Every row gives one point. The points of each table are mixes of a few directions, plus a little noise. Count the directions of each table, and those that both share. Where both have some left over, give the other angles between the two spaces (their principal angles), to ten degrees, smallest first.

First:
-.17, .06
.40, -.15
-.07, .03
-.61, .23
.46, -.17
Second, 4 rows:
-.04, .01
-.44, .16
.64, -.24
-.16, .06
Directions: first 1, second 1, shared 1

First (8 x 6):
-.13, -.24, -.05, -.48, .09, -.28
.00, -.20, -.05, -.30, .13, .02
-.16, .45, .27, -.05, .01, -.31
.30, -.42, -.29, .29, -.02, .60
-.23, .20, .17, -.31, .03, -.47
.23, -.03, -.19, .83, -.30, .43
-.05, .12, .18, -.42, .27, -.01
.04, .11, -.04, .45, -.21, .03
Second:
.22, .02, .13, -.15, .48, .41
-.19, -.10, -.15, .17, -.38, -.46
-.20, .15, -.04, .06, -.52, -.19
.36, -.29, .06, -.10, .94, .32
-.03, .18, .07, -.06, -.14, .16
-.16, .04, -.06, .08, -.38, -.23
Directions: first 3, second 2, shared 1; angles 60

First (8 x 11):
.03, -.09, -.52, .08, -.02, -.23, .01, -.14, .08, .45, .25
.12, .16, .45, -.17, .19, -.04, .16, -.26, .06, -.04, .00
.06, -.07, -.61, -.38, -.15, .13, -.40, -.15, -.06, .11, .46
.01, -.19, -.13, -.48, -.14, -.09, -.02, -.39, -.21, .51, .55
.02, .31, .32, .60, -.17, .07, .29, .31, -.14, -.61, -.42
-.34, -.01, .50, .65, -.21, .18, -.04, .40, .40, -.49, -.61
-.08, -.38, -.37, -.30, .04, .01, -.11, .24, -.34, .34, .14
.19, .25, .37, .01, .48, -.03, .11, .02, .22, -.28, -.36
Second (10 x 11):
.38, .14, -.02, -.03, -.14, .23, .29, -.17, .06, -.26, .09
-.09, .03, .06, -.04, -.77, -.21, .41, -.33, .52, .53, .19
-.14, -.50, .15, .49, .21, .47, -.31, .04, -.30, -.43, .09
.45, .26, -.22, -.48, .14, .01, .33, .26, -.10, -.08, -.21
-.86, .03, .20, .36, .49, -.56, -.94, -.12, -.04, .28, .05
.40, -.21, .12, .14, .43, .55, -.05, -.27, -.20, -.57, .21
.20, .31, -.17, -.19, -.22, -.08, .28, .21, .02, -.05, -.18
.24, -.35, -.13, -.40, .18, .21, .26, .38, -.21, .11, -.18
-.06, .24, -.02, -.08, -.10, -.25, .02, -.10, .16, .18, .01
-.53, .06, .03, .22, -.22, -.36, -.27, .11, .08, .28, -.07
Directions: first 6, second 5, shared 3; angles 70, 70
